Every row gives one point. Each table stands for the endless flat space through its points: a line for two points, a plane for three, and so on. Write the one point that lies in both, or say that there is none.

First (2 x 4):
[[-12 -10  11  10]
 [-10  -6   9   8]]
Second:
[[-15  -1  -6  18]
 [ -9 -25  33   6]
 [ -3   5  -3  18]]
They share: [-14 -14  13  12]

First (2 x 9):
[[ 22 -12  -7  14 -23 -30  15   0  17]
 [ 25  -9 -12  19 -27 -35  13  -4  20]]
Second:
[[ 20 -26  -5  -2 -24 -12  22  17   0]
 [ 19 -23  -1   2 -21 -15  18  14   6]]
They share: no point

First:
[[ 12   1  16  -1  15  -4  17   1  16  10 -38  -4]
 [  8   1  25  -2   1  -4  23   3  11   3 -23   7]
 [ -2   1  25   9 -16  -4  20  -1  -6 -19   1  21]]
Second:
[[ 12   7  23  20  15  -4  27   2  -4  -7 -22  14]
 [ 11  12  20 -15 -18 -20  24   2   5 -28 -17   8]
 [-26   5  28  -1  -5 -10  20 -35  33  -5 -54   6]
 [ -3   6  30 -13 -10 -12  14 -16  15  -6 -31   8]
 [ 22   3  30   9  -1   4  20  -1  -7   1 -28  -4]
 [  9  -3  42  -7  -9  -8  12   4   9   2 -35  12]
 [ -9 -22  23  44  16  22  21   9  18  12 -31  26]]
They share: no point

First (6 x 20):
[[  2  18  -6   9  -2 -14  18  33  15  -2  52  19 -15  -2 -35  19   7 -22
   -8   0]
 [  9   1 -23  15 -11   0  -1   6  17  16  41  23  -6  -7  -5  22   2 -15
   -8 -29]
 [-37  13   1 -17  -8 -26  20  43  34  13  12   7 -15  -9 -53  19  -8 -52
  -24  11]
 [-30  -1  -1  13  -8 -17  -3  24  32   1  -7  -6 -10 -29 -26  -6 -29 -15
   -4 -14]
 [-11  11  -1  27 -22   6  14  37  18   5  22 -21   3 -27 -37 -23  10  -6
    8  13]
 [-24  -5   3   7 -10  -1  13  32  26  15   3   0  -4 -23 -26   0  -3 -33
  -24  -6]]
Second (5 x 20):
[[ 17  18   6   6 -16 -11  -1  11  36  31  14  -1  -5 -13 -38   2  -6  -8
    0   5]
 [  5  17   8   4   0 -20  -9   9  39  21  15  -6 -19 -10 -49  12   0 -15
    2 -11]
 [ 16  -8 -26  30 -37  26  35  48   2   9  35  37 -21 -34 -17 -13  31 -19
   12  -4]
 [-22 -25 -31  27 -18  10  20  40  -4 -14  25  16 -18 -31  -7  -3  21 -30
   -5 -29]
 [ 24  14  -1  12 -25   0  11  22  28  29  20  12 -10 -19 -35  -4   5  -9
    6   8]]
They share: [ -7   0 -11  17 -15   2   4  19  21  14  21   3  -2 -19 -17   2   0 -16
  -7 -14]

First:
[[-35 -11  36  -5  19   8   4 -10  -6  -7 -19  -1 -24 -30   2  -1  24  25
   30  34 -19  -8  17  16]
 [-28 -17  24   3  32  -3  13  -4   7  -7  -3 -15  -5 -44  26  15  31  25
   22  15 -14  -2   1  27]
 [ -7 -14   9  -2  16  10  22 -15   9  -6   2 -23 -13 -22   9   6   9   4
   26  -5 -28  -7  -9  11]
 [  1 -20  10 -11  10   0  26 -19  -1   2   8 -29 -13 -21  13  10   6   6
   13 -17 -22  -5 -19   8]
 [  6 -39   4 -13  31  -2   4 -18 -11  15  21 -31 -12 -25  14  12  20 -13
    9 -36   5 -18  -2  22]]
Second (7 x 24):
[[-39 -32  17 -11  -8   1  13  -8 -14  12  -5   5 -37 -34  16 -13  13  12
   29  27 -23 -14   7   7]
 [ -5 -22  41 -13  28  -3  18 -26   6 -24  -8 -36   7 -18 -14  14  22  19
   35 -27 -38  20   0   3]
 [ 13 -18  29 -29  27  12  14 -49   5   4  13 -33 -13 -10  -8  33  14   9
   27 -19 -29  33  11  -5]
 [-21 -25  38   8  17 -25  18  -2  -3 -39 -23 -36   2 -29 -10 -10  10  21
   22 -19 -23 -16 -29  11]
 [-41 -38  27 -11   2  -9  25  -6 -22  14   1  15 -45 -28  12 -19  23  24
   35  39 -19 -12  -1   1]
 [-23 -29  -7  -7  -5  -2  -6  -2   3 -12 -17 -49 -18 -59  22  22  -4 -21
   14   6  -8 -21  19  16]
 [  4 -25  18  -7  25 -12  12 -25   6 -25  -5 -59  -7 -43   2  35   1  -3
   10 -15  -8  -5   2   2]]
They share: no point

First:
[[-20  -9  15  -6  17  31   2 -15  19  10  15   8 -23   3  14  14 -12  -2
   12  -1  18   9  13  -5]
 [ -5 -18  21  12  35  16  14   0  19   7  21  23 -17  18  -1  29 -15  16
    3  -7  15  -3   7   7]
 [  0  -7  -3   5  23   1  -4 -25   9  34 -13  28  -6  -2  24  34  -8  14
   19   2  -8 -25  11 -16]]
Second (5 x 24):
[[-22  17  21 -17 -10  25 -29  -4   3  35  -8   9 -16 -12  21  22 -13  25
    5 -23  36  10  19 -38]
 [-17 -17   3  -6  23  15  -7 -20   2  11  -3  -1 -15 -11   5  20 -18   2
   24 -13  14  -2  13 -17]
 [-11   5  23  -3  12  25   2 -19  38  30   8  34 -24  18  40  14   7   5
    7  25   4  -3  21  -2]
 [-10 -15   4  -3  26  22   6 -23  22  14   4  15 -21   4  21  19  -8  -5
   21  12   0  -6  13  -2]
 [-22   3  17   4   9  11  -8 -27   9  30   9  20  -7  -1  20  16  -6  10
    6  -9  14  -3  15 -17]]
They share: [-14  -7   7  -4  17  21  -2 -21  15  20   3  14 -17  -1  20  20 -10   2
  16   1   8  -3  13 -11]

First, 6 rows:
[[  6 -14  10  34  22  29  16 -29 -17 -35  -9 -18 -44   9  -5   5  -2  57
  -18  12 -20   6  38  10]
 [  6  -7 -33  26   1  13  11  -6  -4 -17 -15 -13 -22  -1 -20 -41 -11  10
  -11  11   8 -11  10  15]
 [ 20   3 -36  -3  -3 -10  13  -1 -12  -5 -17 -11  -3 -21 -35 -43  -9  -3
   -6 -16  -4   3   5  10]
 [ 34  -8 -22 -15 -12   5  10 -29 -16 -16  13 -18 -22 -16 -26 -21 -30  34
  -14 -17 -11  11  18  13]
 [-10  14  28 -15  12  23   8 -43   8 -24   5  -2  -6  -2   6  11 -20   6
   22  -7   7  -5  12  19]
 [  0   6  -3 -14   2  10   8 -32   2 -14   3 -14  -3 -10  -7 -13 -26  -7
   13 -14  15  -5   1  14]]
Second, 2 rows:
[[  4   6   1   1  11   9  16 -24   1 -15 -20  -7 -12  -3 -23 -16  -3   1
    0   5  -9 -12  22  14]
 [  4  10   5   5  13  13  10 -20  -1 -23 -20  -5 -16  -9 -11  -4  -7  13
    6  -3   1   0  12  14]]
They share: no point

First, 4 rows:
[[ 43   5 -20   5 -20   4 -13   0 -12 -25  -5  -9 -52  -1  11 -24 -31 -10
  -21   9 -28  -9   9  -3]
 [ -9   1  -2   9   8  22   3  -6  52  -5  19  13  20 -13   1 -14   9  42
  -35  19  22  -9  13  13]
 [  3 -29 -23  16 -47  22 -17   0   0  -2  -8 -36 -18 -13 -13   8 -30  25
   -8   2   0   1 -18   5]
 [  3 -15   5  15 -15  24  -8  -5  23 -20  25  -9   3 -36  -4 -14  -1  25
  -11  19   7   1  -6  27]]
Second (2 x 24):
[[ 13  -5 -15  11 -11  21  -6  -9  13 -16   0  -9 -18 -10   0 -18 -15  19
  -17  12  -9 -10   1  15]
 [ 16  -3 -21  16  -6  23  -7 -13   8 -19  -6 -10 -24  -6   1 -16 -19  20
  -15   8 -11 -10   3  15]]
They share: no point

First, 7 rows:
[[ 13 -25   0  13 -11   7  -8  10 -23 -10  -6  -3   6 -20   7 -16   0  -4
   -7   6 -11  -2  15 -15]
 [  2  17   8  25 -14   8 -32  37 -15 -10   3  26  15 -35  -3 -10 -22   4
  -24  19   3 -20  39  -7]
 [ -1  -8  -4   8 -22  14  11   8  -1   0   5  12  -4 -29  27  -3 -16  -7
  -39   2   6 -18   4  -8]
 [  3 -24  14  34  20   9  17   4 -19  -1   9   6  23  10  -1  -5  17   9
    7  13   1 -22  11 -14]
 [  8  -9  14  10 -17 -27  -3   6 -30   8  -2   8  23   7  31 -10  18  -7
   -4  43 -14 -15   4  22]
 [ 15 -18  -8  -8 -42   5 -25  17 -19 -12 -17  -8 -17 -49  24 -24 -21 -10
  -32  -1 -13   9  12 -12]
 [ 13  -3 -28  16 -30  36 -11  23  -2 -16   5  25   8 -56   3  -6 -32 -29
  -39 -14  -8 -11  36 -26]]
Second, 6 rows:
[[  2 -12  -4  42 -21  23 -10  -8   0 -25   4  24  35 -17  16   5 -45 -30
   -8  12  -1 -36  20  15]
 [  8 -12   6  31  -1  -6 -12   7  12  -1  21  13  22 -39  -7  -3  -7   5
  -28  -7  10 -27  11 -19]
 [  6 -10  -4 -13 -31  23 -17  -5 -38 -40 -27  16 -23 -13  40   0 -17   7
  -11  28 -29  -7  19  11]
 [ 16  -8 -12   2   3  -9  -5   4 -25   5   7  -6 -34 -34  -7 -16  16  16
  -25  22 -13  19  27 -27]
 [  0   6  20  41  -7 -14 -21  29   3  -1  12  27  33 -36  -2  -2  -2   3
  -31  -3  14 -24   4 -25]
 [ -3  15  13  25  -4  -4  -9  35 -29   5  -4  10  -3 -21  -4  -7  12   4
  -23  24   2   5  16 -24]]
They share: no point

First (7 x 24):
[[  1 -19  -2  24  20 -17  -6 -39  -6 -23  -8 -34  53 -28  17  -3   6  18
  -29 -12  12 -46   8  -1]
 [-27  17  -2   1  18  18   1 -22 -10 -18  13 -34   3  -4 -21   7  20 -13
    3  -5  17 -17  22   9]
 [-42 -18  10  30  58  16  21 -32 -19  31  -7 -12  63  -7 -11   9  -2  13
  -19   9  35 -26  61  30]
 [  3 -14 -11  14  14 -10 -21 -40 -10 -26   1 -34  48 -34  18 -12   6   6
  -23 -16   6 -46   5   0]
 [-29  15  -4   5  17  22   4   9  -5 -22  18 -34  -7  -4 -33  21  -1   6
   -7  18  18 -16  10   7]
 [-13 -25  20   8  11  -5  13  24  27 -31 -19  -2   3  32 -35  19  33  13
    1 -13  29  -9   0  17]
 [  4 -15  -3  -8  -3  -5 -15  -6   8 -36  11 -12  -6  17 -28  -8  45 -20
   15 -26   6  -5   4  27]]
Second, 6 rows:
[[-20 -10 -14  18  15  -1 -12  -4 -11 -11  15 -22  -1 -18 -20   0  11  11
  -14 -17  22 -17   9  25]
 [-16 -18  -1  24  12  -3 -12 -10  -1 -11   4 -32  22  -9  -5  16   5  -2
    2  -2  14 -23  10  26]
 [  9 -20   0   2  21 -15  24 -22  -2 -40  38 -41  20 -15 -27  -2  -4  -8
   -4 -11   8 -37  13  12]
 [-26 -21  -9  25  10  13 -31   6 -13 -10   1  -3 -17   5 -14 -17  26  26
  -31 -24   6 -11  15   2]
 [  0 -27  10  20   8  -4 -11 -18   8 -20  -2 -28  35  12  -7  15  13 -10
    1   8  -4 -29  11  13]
 [-13 -19 -12   5  29   7 -11  -6 -20 -35  27 -18 -21  -9 -28 -31   7  18
  -45 -43  16  -5  28   0]]
They share: no point

First (5 x 24):
[[-22  -5 -15  -3 -13 -12  -9  29 -21  15  -3  20 -19 -16   1  -1 -29  15
   10  26  -3  -9  -6  18]
 [ -9   1 -24  -6  -7   0  -9  16 -28  25   9  11 -11 -12  -8   6 -23  26
   -8  16  16 -25  -9   7]
 [-23 -30 -11  25 -10 -17  13  15   4 -10   3  34  -9  -1   6 -15 -36  -7
   42  29   0 -29  -4  -8]
 [-29  12 -12 -20 -16 -27 -21  31 -25  25 -22   9 -32 -28   4   9 -19  25
    5  19 -11  13   7  33]
 [-17 -21 -17  13  -7 -20  10  30 -11   8   3  37 -18  11  18 -21 -21 -16
   42  17 -15 -20   2   7]]
Second:
[[-19 -20 -22 -16  -4 -17  -2  19 -15  25   5  10 -12  -6  -6  16 -16  -3
   36  22  17 -34  17  22]
 [-17   4 -35   4  -9 -34  15  13 -21   5 -14  19 -54  -8 -25  21 -15  19
   26  -8   5 -40  11   0]
 [-17  -2 -21  -2  -9 -20   1  15 -17  17  -4  13 -26 -10  -7  11 -15  13
   22   8   9 -26  11   8]
 [-20 -17 -37 -11   3 -39   2   8 -13   5 -15  25 -25   0  -1  -2 -30  10
   15  15  -5 -21  -7   4]]
They share: [-17  -2 -18  -2  -8 -19  -4  13 -15  17  -5  14 -18 -10   2   2 -18  15
  14  12   5 -16   5   6]
